Each row is a point. A path goes straight from each point to the next, and from the last back to the first. The post is the endless flat space through its rows: a point in 2 columns, a line in 3, a plane in 4, and so on, so that a path can go around it. Count how often the path circles the post. Going back the other way cancels.

Post (1 x 2):
[[3 2]]
Path (7 x 2):
[[ 55   4]
 [ 30 -27]
 [-25 -42]
 [-13  17]
 [  2  60]
 [ 33  54]
 [  2  49]]
Times around: 1

Post (3 x 4):
[[ 24 -29 -28  -5]
 [ -1  18   5 -15]
 [-11   9  16   0]]
Path (21 x 4):
[[  9  14  19 -32]
 [-10   4   6 -18]
 [ -4   6  -2 -23]
 [-10 -17   4 -29]
 [-19  18 -16 -50]
 [  1  23 -15 -17]
 [ 23   3 -16  30]
 [ 25  33  19  -9]
 [ 26 -33   6  -6]
 [ -2   2  22 -18]
 [ 30  -7  11   8]
 [ 19  19  -4  25]
 [ -9  11  -7  15]
 [-16  -1  -8 -10]
 [  1  -6  -2 -60]
 [  4  14  27 -15]
 [ 21  30  21  -9]
 [ 11  10 -10   9]
 [-10  29 -24   3]
 [ 31  11  -9  24]
 [ 40 -16  -1   1]]
Times around: 0

Post (5 x 6):
[[ 10 -50  33 -30  34 -21]
 [ -2 -13  -9   4   0  -7]
 [-11  33  -1   1 -45   5]
 [ -1 -11  24   6 -11  27]
 [ -7  23 -21 -14 -29  27]]
Path (21 x 6):
[[-40  -6   1   1 -18 -30]
 [ -3   4   8   5   8   1]
 [ -9   7   2 -20  29  -9]
 [-16  -8  -1  10 -16  38]
 [-14 -18  27 -52 -23  -5]
 [  7 -12 -12   0 -20   3]
 [ 25  -4  18  -9   4  20]
 [ -5  49   9  33 -43 -29]
 [ -2  -2  -9 -25  21  -4]
 [  5   6 -12  -1  -3   7]
 [ 21 -20 -20 -58  10 -13]
 [  3 -32  26 -18 -32  11]
 [-21   5   7  -7 -31 -10]
 [-16 -25  47 -17  10  32]
 [-33   4  15 -39 -49  -3]
 [  5  -9  14  -3 -48   4]
 [-10   4   0 -24 -60  15]
 [-36 -18 -18 -24  -4   7]
 [-15   2   7 -22  12 -15]
 [-14  31  28  -7  -3  13]
 [-40   2   0   9 -15  56]]
Times around: 0

Post (8 x 9):
[[-26   9  24  -8  -4   9 -10 -27   6]
 [ 21  11 -37   4   8 -22 -17  -3  -5]
 [  6 -39 -16 -24  13  -4 -23 -10  14]
 [ -7 -11  40  10 -11  12  24 -16  -5]
 [ 13   9  26 -26 -14   0  10   8  41]
 [-10   9 -18  23  19 -12 -32  17  -6]
 [-18  15 -24  21 -35   4  -5  27  -8]
 [ 21 -37  17   2 -24 -22  -6 -11  -5]]
Path (20 x 9):
[[-11   7  13  14  20 -19 -25   4  -6]
 [-37  45  23  20  -5  11   9  -8   8]
 [  9  33  15  23 -11   5   8  -9  21]
 [ 30   6  41  18  -6  14  28 -26 -39]
 [  6  13  -2  -3   0 -24 -31  13 -13]
 [-17 -16  -2   5 -10   1  17  25 -21]
 [ 40  22  19  -8 -20  -7  25  18  10]
 [ 26 -16  12   0   3  -5  -9 -24  -3]
 [ 47  21  11  11 -41 -37  11 -60   8]
 [ -4 -18  -7 -45 -10   4  26 -59   8]
 [-37   7  17 -22 -20  19 -11  34  21]
 [ 35 -13 -25  -1 -18  14   1  35  -1]
 [-11  27 -10 -14 -22  19   4  24  44]
 [-14 -25  -1  10  15 -32 -35  29  29]
 [-23 -19  13  -4  11  11  15  31  -3]
 [ 49  28   8 -23 -32 -21  20 -26  -2]
 [ -5   6  22  18  12  -9 -32  15  14]
 [ -5 -20 -18   0  22   4  -7 -26  13]
 [-23  26   5  23 -54  14  41  36  -1]
 [-26 -13  -3 -16  10  18 -11  34  -9]]
Times around: 2
